Each row of a before or after table is a point. The points were changed in one or more steps. Then noise was added and the rows were shuffled. The steps act on how far a point lies along the listed directions, d1 being the first. Name the steps. A step turns or swaps two directions, mirrors them in a line or flattens them onto one, adds a multiple of one to another, or multiplies one. Angles are multiples of 10 degrees, from the lower direction toward the higher: turns from -170 to 170, lines from 10 to 170 but not 90. Use the fewest steps. Two steps may share a direction if one is a turn and the other turns, adds or multiplies; they go together, in the order done. Otherwise the lowest direction goes first.
In the rows, zero is written as 128.

Directions:
(1): [114 167]
(2): [167 142]
Before, 14 rows:
[[104 105]
 [ 97 139]
 [158  78]
 [ 89 160]
 [173 139]
 [ 72 101]
 [150 148]
 [139 191]
 [104 146]
 [ 95 153]
 [106 149]
 [100  84]
 [127 114]
 [137 104]]
After:
[[ 51 100]
 [159 140]
 [ 77 109]
 [ 92 115]
 [121 125]
 [127 127]
 [166 143]
 [186 147]
 [100 119]
 [111 122]
 [143 133]
 [ 96 118]
 [106 122]
 [ 98 117]]
Steps: multiply d1 by 0; multiply d2 by 1.3

Directions:
(1): [ 95 128  93 118 144  79]
(2): [158  79 125  89 120 114]
(3): [160 161 140 104 174 118]
Before (8 x 6):
[[102 160 101 166 130 126]
 [171 170 148 117 155 183]
 [156 130 129 103 126 132]
 [170 141 136 103 177 120]
 [ 87 138 113 154 104 114]
 [129 148 175 199 107 210]
 [116 156 124 152 109 143]
 [ 94 121 123 126  96 118]]
After (8 x 6):
[[163 127 140 108 117 138]
 [160 163 157 128 139 145]
 [166 138 141 145 125 169]
 [ 92  87 103 161  92 128]
 [139 170 149 103 141 128]
 [122  65  95  98  88 142]
 [109 127  96 115 108 117]
 [201  55 150  72 140 117]]
Steps: turn d1 and d2 by -110 degrees; multiply d3 by -1

Directions:
(1): [ 85 151  70 116 153 136 116 121  97]
(2): [119 156 129 168 137  91 167  82 136]
(3): [130  78 127 116 191 137 151 114 140]
Before:
[[106 136  85 114 167 108 139 117 122]
 [151 120 163 139  80 122 102 149 132]
 [107 155 109 122 107 125 111 139 112]
 [161 142 172 148  73 110 147 138 152]
 [173 158 173 189  64  87 138 117 163]
 [108 158 110 127 164 118 160 104 116]
 [ 81 146  94 138 177 105 164  86 121]
 [141 110 145 117 151 167 114 142 126]
 [130 122 117 113 135 128 118 127 116]
 [153 103 149  99 145 129 122 140 144]
 [116 120 121 130 138 152 129 133 130]
 [159 130 158 143  68 126 112 135 154]
 [115 122  88  97 133 166  90 143  92]]
After, 13 rows:
[[103 107 125 140 203 103 186  76 146]
 [136 114 127 114 137 126 124 125 121]
 [122 106 130 130 148 152 139 129 140]
 [127 165 133 140  46 123  76 162 106]
 [126 196 123 142  43 116 116 150 115]
 [130 101 121 118 184 104 160 109 148]
 [142  83 133  85 183 137 128 135 141]
 [120 182 131 139  57 114 104 149 117]
 [124 235 112 182  16  92  94 135 114]
 [125 136 131 130 177 115 174  98 132]
 [149 112 130 112 111 155 103 142 117]
 [130 181 120 142  32 129  81 147 123]
 [141  85 141 111 180 172 126 137 131]]
Steps: flatten d1 and d2 onto the line at 80 degrees; multiply d3 by 2.5

Directions:
(1): [124 143 107 143 149  90 117 112 116 200 154 128  85  98]
(2): [188 130 141 145 124 115 113 147 137 132 134 200 111 166]
(3): [157 149 112  71 173 110 152 164 178 128 121 112 125 120]
(4): [ 92 137 114  57 112 131  79 137 103 113 137 159 100 131]
(5): [127 132 157 147 158 188 107 161 128 129 136  95  71 145]
(6): [129  73 134 112 160 142 105  61 171 131 113 139 116 132]
Before:
[[109 107 102 108 133  90  92  83 112 156 144 169 122 123]
 [103 149 104  84 130 115  94 143 101 137 144 162  95 116]
 [164 139 132 163  98 169 114 173 113  80 126 145 108 147]
 [106  94 124 102 125 140 126  81 164 103 101 126 141 135]
 [146 134 135 148 160 120 133 191 147 118 129 122 111 145]
 [133 150 111  89 143 120 143 175 130 136 123 108 109 123]
 [190 143 118 123 149  78 193 166 190 127  88 140 138 131]
 [170 163 124  67 150 112 139 201 145 126 128 156 116 147]
 [167 130 105 113 142 110  99 129 159 180 145 200 104 148]
 [122 141 157 170 149 172 101 196 113 148 141  73  55 148]
 [144 119 115 105 126  94 115 102 131 138 133 155 142 114]
 [135 160 126  69 121 109  85 169 105 120 130 173 103 138]]
After (12 x 14):
[[147 140  99 176 132  61 148 118 106 185 154 134 150 117]
 [120 111 129 105 173 136 109 173 163 110 125 123  89 139]
 [165 117 136  81 197 147 151 143 190 128 110 100 121 135]
 [187 108 144 157 179 116 152 117 177 141 103 114 134 126]
 [119 111 117 106 166 137 138 121 156 142 118  83  99 111]
 [121 149 103  26 146 111 140 171 171 103  98 134  98 121]
 [152 117 124 183 174 118 156  98 152 179 130 115 118 108]
 [177 102 133 133 133 185 105 137 164  59 107 155 109 150]
 [113 151 125 146  83 131 164 162 115  88 114 104 176 137]
 [174 163  93 134 159  91 143 166 161 208 147 156 108 128]
 [152 135 116 131 125  87 141 126 126 150 140 139 147 109]
 [119 108 157 150 171 180  75 149 134 154 136  91  33 145]]
Steps: multiply d1 by 1.6; add 0.3 times d3 to d5; turn d2 and d3 by 30 degrees; turn d4 and d6 by 170 degrees

Directions:
(1): [ 81 169 137 146 143  95 113 207 131 100 109  99 143 142 123 167 113 122
 122  99]
(2): [153 112 164 101 137 132  82 139 179 118 195  99 129 135 153 140 144  79
 112 133]
(3): [159 123  98 135 100 169 136 169  83  87 152 114  92  92  82 128 142 107
  96 123]
(4): [130 154  87 125 157 145  95  68 126  75 132 119 119 160  99 155 111 110
 174 107]
Before, 12 rows:
[[104 147 127 120 146 103 111 104 148 105 117 117 128 163 119 143 101 120
  156 117]
 [111 118 148 129 144  93 136 162 146 170  97 132 154 130 149 127 137 149
  122 117]
 [145  92 160 110 117 128 157 133 153 165 126 148 137 109 160  93 151 144
   99 164]
 [108 162  89 145 151 115 112 137 127  84 105 121 149 149 112 144 109 135
  156 102]
 [120 116 166 121 122 112 111 168 173 159 160 114 138 133 166 128 146 131
  107 123]
 [113 129 112 136 106 126 159 146  92 168  88 147 127 105 125 102 126 163
  121 151]
 [136 115 133 133  87 151 155 177  96 126 123 120 109  96 105 117 128 136
   91 123]
 [145 112 118 113 111 148 149 120 122 127 129 140 108 105 121 113 139 139
  116 138]
 [145 107 105 117  94 154 158 164  57 122 123 154 114  85  88 103 128 151
   94 131]
 [121 144 136 118 159 128  89 129 149  95 158  97 138 138 121 155 133  81
  135 106]
 [143 145 131 139 136 137  93 185 137  83 174 110 129 122 136 142 123  98
  113 136]
 [142 115 100 128 110 173 183  97  97 143 103 162 105  99 110 101 148 144
  121 138]]
After, 12 rows:
[[121 168  68 131 175 130  81  63 142  58 122 120 146 177 105 156 101 118
  196  95]
 [114 162  75 127 151 132 109  62 114  62 108 121 107 169  76 152  91 118
  183 102]
 [132  89 209 108  97 113 134 190 171 184 153 115 142 107 178 108 141 125
   75 145]
 [155 139 116 140 128 151 102 167 121  81 172 118 120 115 124 134 125 103
  115 139]
 [128 102 145 147  73 132 176 224 103 175 128 134 115  77 133  96 158 166
   63 133]
 [133 112 151 106 122 125 134 137 156 143 139 131 125 116 151 120 141 133
  112 141]
 [134 158  75 130 155 163  99  92  99  52 143 105 111 134  67 158 124  85
  157  94]
 [105 108 180 117 111  90 145 170 154 221 111 141 157 112 190  95 137 156
  100 169]
 [131  85 205  80 125  97 109 168 173 183 169 137 164 121 187 108 138 126
   88 151]
 [133  79 184 127  82 113 202 221 127 202 104 154 140  67 168  72 163 169
   47 175]
 [118  99 154 139 112  98 177 198 117 199  83 147 147  94 147  99 150 171
   87 132]
 [121 114 166 107 141 127 138 110 179 170 132 141 143 133 173 119 148 121
  124 141]]
Steps: multiply d1 by 0.4; swap d2 and d3; multiply d4 by 2.5

Directions:
(1): [148 126 101 153 126  82  95 123  94 141 136 130  99  80 176 132  83 121
 111 116  86  98 135 152 144 121  97  46  99 155 161 140 102 162 102 153
 152  93 139 179 110 121 151 169 111 168 112 118]
(2): [156 120 127 122 144 175 177  63 147 135 130 100 177 130 124 141 121 159
 148 122  79 145 115 115 105 123 130 120 131 104 174 137 173 150 107  71
 174  99  93 113 138 132 150 135  83 183 100 174]
(3): [108 158  99 118  70 130  90 113 117 169 132  92 141 135  96  79 185 189
 159 134 131 134  82 173 173 181 121 121 151 151 161  98 123 130  97  86
 126 120 129 157  87 113 134 131 154 116 146 127]
Before:
[[138 131 132 129 148 153 152 113 144 123 135 127 147 110 142 151 111 160
  116 116 111 119 140 113 128 109 119 107 124 119 119 135 144 146 133 104
  165 109 114 114 159 111 143 138 113 164 120 152]
 [127 178  75 138  88  66  84 140  80 148 134  86  91  80 156  95 123 173
  123 113  84 111 106 194 180 161 113  55 123 198 153 121  93 148  82 129
  130  84 136 214  75 115 166 180 134 154 134 113]
 [ 96 131 128 110 128 138 101 191 138 116 106 126 107 163  89 111 185  84
  134 132 213 138 142 128 150 130 166 194 170 132  60 113 120  81 159 161
   72 188 165  97 124 110  90  85 181  64 149  97]
 [150  60 192 127 226 207 224 100 208  50 113 160 161 155 119 198 101  61
   91 148 139 149 183  37  32  58 152 216 124  71  69 156 203 105 192 143
  146 178  74  44 202 136 107 116  69 127 123 170]
 [162  87 166 129 155 160 180 110 149 101 116 139 149 130 134 157 129 105
  125 142 130 138 148  83  82 117 144 167 140 102 118 144 189 132 140 104
  137 126 118  83 162 142 127 113  86 155 117 149]
 [123 148 124 107 105 151 126 118 144 131 119  89 151 165  92 103 192 162
  144 140 144 142  86 144 145 155 138 172 163 128 130  89 121  97 116  81
  114 145 120 112 117 114 125 118 150  88 152 152]
 [108 111 113 139 144  79  93 178 114 105 117 162  94  85 189 143 103  68
  102 146 139 112 162 133 122 107 109 100 100 150 123 139  91 147 130 163
  107 112 150 165 117 116 115 156 119 149 123 128]
 [145 103 138 162 142  78 134 152 141 110 138 155 111 120 171 149  70  72
  112 126 142 121 144 106 125  89 123 125  99 109 120 150 123 129 140 159
  117 132 145 129 151 130 121 150 104 143 111 104]
 [137 114 135 146 166 193 183  51 148 123 141 117 180 165 126 141 113 136
  144 120  89 162 131 104 108 105 137 132 121 121 149 142 181 141  98  85
  169  99  99 116 162 125 156 127  75 193 108 190]
 [108 157 124 112  91 123 126  92 112 138 118 121 141 132  86 120 161 179
  139 134 131 143 120 151 138 135 116 142 154 129 143 120 130 142 113  96
  135 123 126 118 111 128 119 131 137 131 130 143]
 [138 135  77 145 112  79 111  98  87 124 120 123 100  81 166 109 102 139
  106  97  91 105  96 179 146 138  94  55 126 143 179 134 106 163 108 141
  154  80 128 181 105 115 160 154 116 169 132 144]
 [109 141 135 142 127 129 129 146 145 125 130 112 130 160 123 103 161 144
  127 146 173 131 105 112 134 135 146 180 153 144 112 105 120  92 150 118
   97 142 136 111 129 134 116 105 159 102 146 124]
 [169 130 109 127 189 156 155  84 131 122 139 131 148  80 160 149  75 123
  125 123  82 112 141  84 103 105 101  71 106 125 190 144 134 172 114 132
  166  84 108 137 147 133 161 180  60 166 110 141]]
After (13 x 48):
[[138 134 124 134 143 138 137 119 135 127 136 127 137 100 150 148 107 157
  111 114 109 112 140 122 136 110 113  90 120 128 122 134 133 150 130 114
  164 105 122 128 152 109 145 146 116 165 120 145]
 [163  94 135 156 135  87 113 140 103 117 123 151  95  82 179 146  98  90
  102 134 118  98 154 122 118 122 110  90 112 147 130 147 137 153 122 154
  135 106 149 148 132 131 137 150  98 161 121 113]
 [135 130 112 109 130 172 190  58 145 109 110 104 171 143 105 117 149 165
  140 107 108 155  82 136 105 138 135 153 162  90 169 128 170 136 126  72
  158 104  89 104 139 129 147 107 104 160 129 190]
 [164 133 114 118 186 179 169  74 144 124 137 122 167  96 140 145  94 138
  138 125  86 125 130  80  99 113 111  94 119 115 193 138 149 165 115 108
  167  90  99 122 151 134 158 169  60 162 112 153]
 [102 111 143 102 151 170 163 136 168  99 108 137 166 146 123 141 159 105
  140 157 154 163 140  99  91 118 147 194 141 102 119 127 154 121 143  89
  109 133 111  95 142 127 103 111 111 138 125 173]
 [112 153 119 123  94  98 110 104  98 136 121 131 120 114 109 126 140 162
  125 130 127 128 131 155 143 127 105 117 140 139 140 126 114 150 112 121
  134 117 137 134 108 126 121 143 136 135 127 130]
 [139 108 148 145 138 120 163 131 164 113 135 139 148 150 136 142 104  97
  134 132 149 146 128  96 115  99 140 169 120  90 122 140 152 118 142 117
  119 140 126  99 156 133 116 129 102 136 113 124]
 [130 145 106 134 106  88  79 149 108 132 125 110 101 121 140 109 147 130
  114 131 132 106 107 163 163 142 111 106 132 158 129 101  78 114 109 137
  111 131 147 158 103 109 133 149 152  97 149 121]
 [149  77 128 177 181  69  90 156 120  85 128 178  57  63 201 171  48  41
   49 134 114  75 191 117 107  73  86  66  75 159  95 156 103 146 154 234
  140 140 136 171 140 111 128 188  97 138 131 101]
 [ 99 133 116 123 124 105  74 207 118 120 109 135  81 141 112 111 167  71
  121 128 207 120 149 141 162 128 153 159 156 150  63 115  96  91 154 187
   71 179 179 124 113 106  94 103 186  68 148  80]
 [126 168 126  95 118 185 193  90 155 125 121  66 181 159  83 111 177 200
  163 126 105 175  92 133 122 155 168 181 168 127 135 116 178 113 110  46
  135 117  84 110 122 134 149 120 115 144 130 172]
 [113 141 123 157 123  92 101 162 123 128 135 123 102 135 149 104 138 128
  111 142 167 109 114 124 147 130 130 142 137 163 114 109  95 102 145 149
   96 134 152 139 118 129 121 122 162 106 145 105]
 [139 119 105 175 152 118 119  83 102 134 149 132 122 116 175 136  75 115
  117 112  77 121 142 139 140 105 104  53  91 164 159 147 129 164  82 140
  165  80 132 178 135 115 167 164  85 200 109 153]]
Steps: mirror d1 and d2 in the line at 60 degrees; multiply d3 by 0.7

Directions:
(1): [ 95 134 111 127 112  83 144 160 144 138 177 148 157 109 108 120 116 153
 170 150 113  94 159 132 140 105  88 115 158 106 169 150 119  78 104 111
 163 127 127  93 148 173 168 169 142 129 162 133 177 122 132  67 135 161
 108 124 154  80 117 121 189 150 162 192]
(2): [113  98 131 120 122  89 135 156  95 153 113 168 134 129 151 137 189 126
 105 144 122  88 144 149  92  87 126 110 123  75 141  82 141 111 140 113
 111 126 162 141 114 171 105 124 134 142  68 110 103 151 135 101 187 161
 167 124 103  83 214 142 124  79 119  87]
(3): [101 121  96 137 118 140 107 115  81 158 149 157 176 192 105 109 140 102
 104 152 120 188 130 162 131 174 156 119 168 135 180  98 108 143  70 145
 166 109 155 110 128 177  88 123 137 120 154 160  90 149 140 143 147 157
 144 188 102 143  89 146 113 171 123 126]
(4): [139 132 146 135  86 205 146 145  52 121 188 160 109 103 149 114 145 153
 158 127 105  88 134 123 134 136 137 122 108 127  87 149  61 147 137  90
 127 105 105 133  68 147 101 149  82  90 118 140 153 150 112  74 131 106
 145 149 120 130  88 107 142 141  92  93]
(5): [ 95 147 119 131  97 116  99 114 146  90 113 126 112 108 119 115 136 179
 132 174 153 142 178 122 132 109 130 167  92 160 193 146 110 107 135 150
 115 132 127 196 151 131 128 137 104 134 118  81 108 110 107 119 148  89
 199 137 126  61  83 129  65 177 139 113]
Before:
[[134 133 147 144 108 204 154 123  61 102 138 134 109 118 155 125 141 111
  133 115 121 126 124 124 120 149 154 119  97 140  69 130  79 165 136 117
  111 115 117 144  76 110  88 113  79  89 108 131 119 150 111 129 140  88
  164 151  93 177 104 115 105 127  95  56]
 [150 116 160 124 109 176 140 133  64 128 132 142 116 146 147 112 149 126
  114 109 126 137 117 132 116 149 140 107 127 129  91 121 120 153 108 112
  111 124 112 122  84 131  84 118 121 115 102 142 104 147 128 135 140 128
  130 141 105 159 141 128 129 113  88  73]
 [106 114 103 118 142  76 115 129 176 136 107 125 142 138 106 139 138 113
   94 123 140 148 124 126 132 115 128 129 141 126 171 114 159  94 112 142
  132 133 148 119 179 155 176 123 167 157 132 117 122 128 145 141 129 137
  126 122 129 112 149 149 125 120 140 161]
 [117 139 142 133  96 161 151 158  92 121 161 142 103  99 136 131 139 152
  145 139 121 102 141 115 121  92 122 141 106 129 119 140  83 127 154  91
  118 127 113 146  90 143 136 148  97 114 114 129 155 125 116  79 131 106
  149 125 135 122 125 108 148 133 129  99]
 [154 128 148 134 103 184 126 114  91 127 134 142 101 123 158 133 146 137
  129 123 137 105 121 108 114 134 146 135  94 143  83 131  94 166 147 119
  101 129 123 174  92 104 101 121 100 124  93 141 101 132 109 134 116  94
  160 138 122 133 101 117  98 130  91  74]
 [120 110 100 106 166  84 141 113 152 155 106 141 168 176 117 147 126  76
  121 121 125 119 107 142 151 133 123 100 173 101 161  97 170  96 108 140
  144 145 158  79 140 150 131 135 170 140 130 154 111 135 159 136 155 183
  114 125 121 115 160 136 149 109 152 167]
 [121 131 131 127 123 163 101 113 109  92 109 104 112 112 152 114 130 150
  125 117 134 129 135 122 103 163 166 151  81 165 137 123 106 159 139 124
  108 124 125 171 101  97 134 130 112 116 104 116 124 122 118 126 122  69
  147 129 123 120  86 112  86 153 116  81]
 [154 140 153 137 124 197 148 121 114 133 155 121  99 118 158 122 119 118
  118  89 118 138  89 135 132 150 134 121 118 145  68 155 109 153 143 118
  140 117 106 129  77 112 101 116  94 109 119 151 144 131 123 144 119 119
  106 144 120 194 120 124 138 122  88  95]
 [153 111 107 129 159 124 161 145 103 188 190 160 182 190 120 136  91  80
  131  82  89 132  68 158 131 163 115  74 218 107  78  99 155 133  75 105
  177 109 134  17 136 168 144 146 173 141 179 204 146 147 166 130 108 212
   41 138 146 207 161 124 228  91 132 180]
 [119 114  98 116 139  92 140 142 108 172 168 145 172 151 121 132 125  97
  135 134 117 134 130 147 129 135 121  99 191 100 151 123 127 103 100 120
  159 118 165  93 133 172 138 146 169 148 135 172 138 133 145 114 147 202
  111 144 115 141 152 144 167 121 140 155]
 [158 122 136 111 164 118 152 130 125 148 115 120 126 148 140 136 125  73
  117  69 122  94  78 103 126 131 128  98 129  97  67 115 169 137 151  99
  118 128 125  78  96 102 140 106 163 143 135 160 130 138 155 150 107 155
   45  90 123 181 204 121 180  66 122 163]
 [157 101 127 134 146 141 140 143 116 146 140 140 148 143 116 132 153  63
  113 106 104 102 105 140 113 118 140 100 148 104  95  93 145 152 126 100
  136 100 146  75 111 136 132 118 151 131 127 168 146 157 140 125 120 156
   93 128 106 175 190 127 171  85 119 142]
 [127 140 142 130 126 144 136 116 142 106 118 113 110 122 137 122 138 140
  136 145 139 139 140 130 150 126 119 139 118 139 140 149 120 133 142 156
  109 144 107 152 133 116 127 133 117 124 136 125 148 115 124 147 126 115
  128 123 138 121  89 107 108 148 148 137]]
After, 13 rows:
[[154 141 149 136 130 189 151 121 126 136 160 115 105 120 150 122 105 115
  125  85 116 142  85 134 138 153 125 119 129 146  70 162 114 149 136 119
  149 120 103 114  86 110 112 120 101 110 134 159 154 127 126 144 109 125
   89 141 129 200 114 123 153 125  96 114]
 [184  84 135 129 147 184 178 158  15 207 197 195 160 193 163 142 143  61
  110  60  68  96  44 168 104 164 143  52 197  76   9  64 129 175 100  73
  150  90 141  22  66 179  88 132 145 119 119 216 126 186 165 116 134 211
   60 149 109 235 210 122 222  37  77  97]
 [140 148 134 137 103 168 126 114 130 119 158 125 116 115 132 126 105 150
  160 128 137 115 130  99 139 142 124 141 115 161 109 167  91 144 126 125
  129 133 107 150 120 101 139 141 111 124 146 149 137 112 108 123  88  97
  128 135 150 129  52 109 128 169 121 135]
 [127 133 143 128 132 132 129 111 146 108  95 112 108 129 143 128 151 134
  118 148 147 145 140 135 140 121 125 143 112 135 146 134 134 134 148 164
   98 148 117 167 139 113 119 122 121 133 118 115 128 115 127 162 137 116
  143 122 130 118 111 115  87 137 147 120]
 [161 106 126 136 146 150 151 150 115 150 166 139 155 139 110 129 134  62
  131  98  94  97  97 137 123 128 131  92 163 105  84 107 136 150 117  90
  151  98 136  49 109 137 144 127 152 123 151 183 171 156 143 114 103 163
   65 128 119 189 172 119 201  92 122 167]
 [112 143 122 128 121 151  98 111 132  84 117  95 118 107 136 109 109 160
  140 124 137 137 145 118 115 164 155 158  88 177 157 141 105 146 129 131
  120 127 117 166 119  95 153 141 116 117 129 114 139 110 118 123 111  66
  139 128 137 111  59 108  94 177 132 112]
 [125 154 138 149  99 207 160 126  82  94 180 126 121 104 132 114 101 128
  171 118 115 125 134 114 148 161 133 121 115 159  82 169  61 148 115 111
  139 114  96 116  91 113 123 138  81  79 161 146 164 136 108 106 111  87
  131 153 121 175  46 101 143 168 118 112]
 [109 111 106 118 137  85 115 130 163 136 107 130 136 136 112 139 146 115
   91 123 140 144 125 127 128 114 133 130 135 123 164 110 153 100 117 139
  127 131 149 126 169 158 167 122 161 155 122 116 118 133 143 138 133 133
  136 125 123 112 153 149 120 115 132 147]
 [144 137 152 130  96 192 152 141  74 122 184 137 127 129 127  99 110 144
  158 109 114 130 124 120 145 163 121 105 145 145  94 165  93 139  88  99
  142 120  86  91  89 136 115 148 118  99 155 161 155 138 125 105 109 126
   94 144 133 162  77 111 174 154 102 127]
 [159 122 127 108 190  84 154 126 164 160 101 101 143 161 125 143 102  52
  113  58 125 109  65 104 131 137 116  91 154  94  73 113 201 128 138 111
  131 138 130  48 123  93 163 102 193 158 159 171 138 127 167 171  92 175
    8  78 136 197 217 128 203  58 142 203]
 [129 109 109 109 153 117 152 122 118 157 131 156 160 169 128 144 134  80
  131 113 112 101 104 142 151 138 128  94 168  97 135 101 146 108 112 120
  143 135 150  76 112 158 118 140 153 124 124 164 122 147 155 115 155 178
  115 132 116 122 151 127 160 108 135 151]
 [134 105 115 118 120 143 154 154  46 175 192 170 156 143 146 128 154 101
  136 125 100 106 124 148 120 137 136  88 175  87 110 117  93 126 114  94
  147 103 160  99  84 183 105 147 141 125 106 179 137 156 138  91 159 192
  128 156  96 151 157 137 168 105 105 108]
 [112 138 136 131 110 134 144 151 117 122 137 131 108 108 129 136 135 146
  133 141 130 116 141 118 117  87 121 145 111 129 135 132 106 121 152 105
  117 135 123 149 111 137 144 140 111 127 114 122 144 116 120  99 130 112
  148 118 136 118 139 115 140 129 142 109]]
Steps: swap d1 and d2; add 1.5 times d3 to d4; multiply d5 by 1.3
